Rows are points. To make a cloud, some directions were put in groups of two or more. Within a group, all points are equally far from the middle, so they leave a hole (a ring in 2 directions, a hollow ball in 3). The other directions are filled evenly. Then the cloud was stretched, turned, moved and blurred a little. Count the holes, and give their numbers of directions, smallest first.

Cloud (14 x 2):
[[-.40, .15],
[-.10, -.43],
[.41, -.50],
[-.14, .37],
[-.14, -.39],
[-.12, .27],
[.08, -.47],
[.05, .22],
[-.06, .13],
[.30, -.04],
[-.11, .26],
[-.16, .21],
[-.30, .44],
[-.37, .38]]
Holes: 0

Cloud:
[[-.01, .11, -.37],
[.15, -.26, -.26],
[-.33, -.18, -.17],
[.46, -.18, .45],
[.34, -.05, .44],
[.19, .05, .37],
[-.39, -.12, -.19],
[.08, -.11, .65],
[.00, .07, .42],
[-.11, .01, .53],
[.49, -.25, -.03],
[-.29, -.17, -.21],
[.35, .03, .25],
[-.49, .04, .14],
[-.13, -.26, -.14],
[.38, -.36, .40],
[.20, -.39, .11],
[-.14, .15, -.33],
[.50, -.31, .19],
[-.30, .04, .42],
[-.43, -.04, -.20]]
Holes: 1 (3)

Cloud, 19 rows:
[[.11, .22, -.40],
[-.14, .13, -.04],
[-.44, -.44, -.59],
[.39, -.39, .05],
[.23, -.53, .29],
[.40, .20, .06],
[.32, -.18, .49],
[.18, .35, -.52],
[-.12, -.28, -.22],
[.22, .35, .09],
[.33, .24, .49],
[.13, .00, .45],
[.01, .24, .01],
[.25, -.03, .41],
[.27, -.04, -.08],
[.52, .02, .14],
[.22, -.26, -.28],
[.05, .30, .11],
[.12, .18, -.17]]
Holes: 0

Cloud, 26 rows:
[[.22, .15, -.05, -.43],
[.29, .42, .15, .10],
[-.37, -.18, -.07, -.29],
[.17, .53, .12, .10],
[.18, .29, .10, -.16],
[-.35, .14, -.34, -.12],
[-.38, .05, -.16, .04],
[-.39, -.37, .06, -.08],
[.03, .67, -.07, .08],
[.15, -.05, .07, -.35],
[.59, -.24, .42, -.02],
[.08, .03, -.24, -.50],
[-.07, -.14, .13, -.28],
[.50, -.05, -.09, -.12],
[.43, .35, -.29, .10],
[.16, .48, -.67, -.31],
[.48, .69, -.18, -.10],
[.11, -.17, -.18, -.27],
[-.05, .08, .48, -.10],
[.11, .07, -.09, -.22],
[.32, .05, -.19, .14],
[.38, .07, .02, -.42],
[-.25, .42, -.63, -.09],
[-.07, -.16, .73, -.05],
[.39, .09, .20, .15],
[.25, -.13, .38, -.26]]
Holes: 0

Cloud (31 x 4):
[[.56, -.45, .02, .23],
[-.24, .04, -.45, .37],
[-.51, .10, .00, -.21],
[-.42, -.10, -.23, .49],
[.53, -.32, -.07, .15],
[-.12, -.19, .31, -.08],
[-.27, -.05, -.21, -.46],
[-.42, .19, -.41, .17],
[-.35, -.25, .09, .15],
[.19, -.30, -.09, -.41],
[-.19, -.07, -.33, -.27],
[-.11, -.01, -.48, .33],
[-.17, .45, -.02, -.15],
[.15, -.03, .25, -.05],
[-.19, -.02, -.45, .45],
[-.37, -.15, -.26, .40],
[.30, -.28, -.34, .13],
[.40, -.36, -.05, -.24],
[-.23, .22, .23, -.57],
[-.46, -.03, -.21, .16],
[-.09, .16, -.13, .60],
[-.54, .47, -.02, -.31],
[.17, .18, -.15, .23],
[-.07, .44, -.13, -.06],
[.02, -.23, -.40, .23],
[-.28, -.37, -.01, .26],
[.31, .03, -.24, .30],
[.20, -.13, -.38, -.14],
[.14, -.53, -.06, .06],
[.03, .00, .23, -.75],
[-.21, -.25, .28, .13]]
Holes: 1 (3)
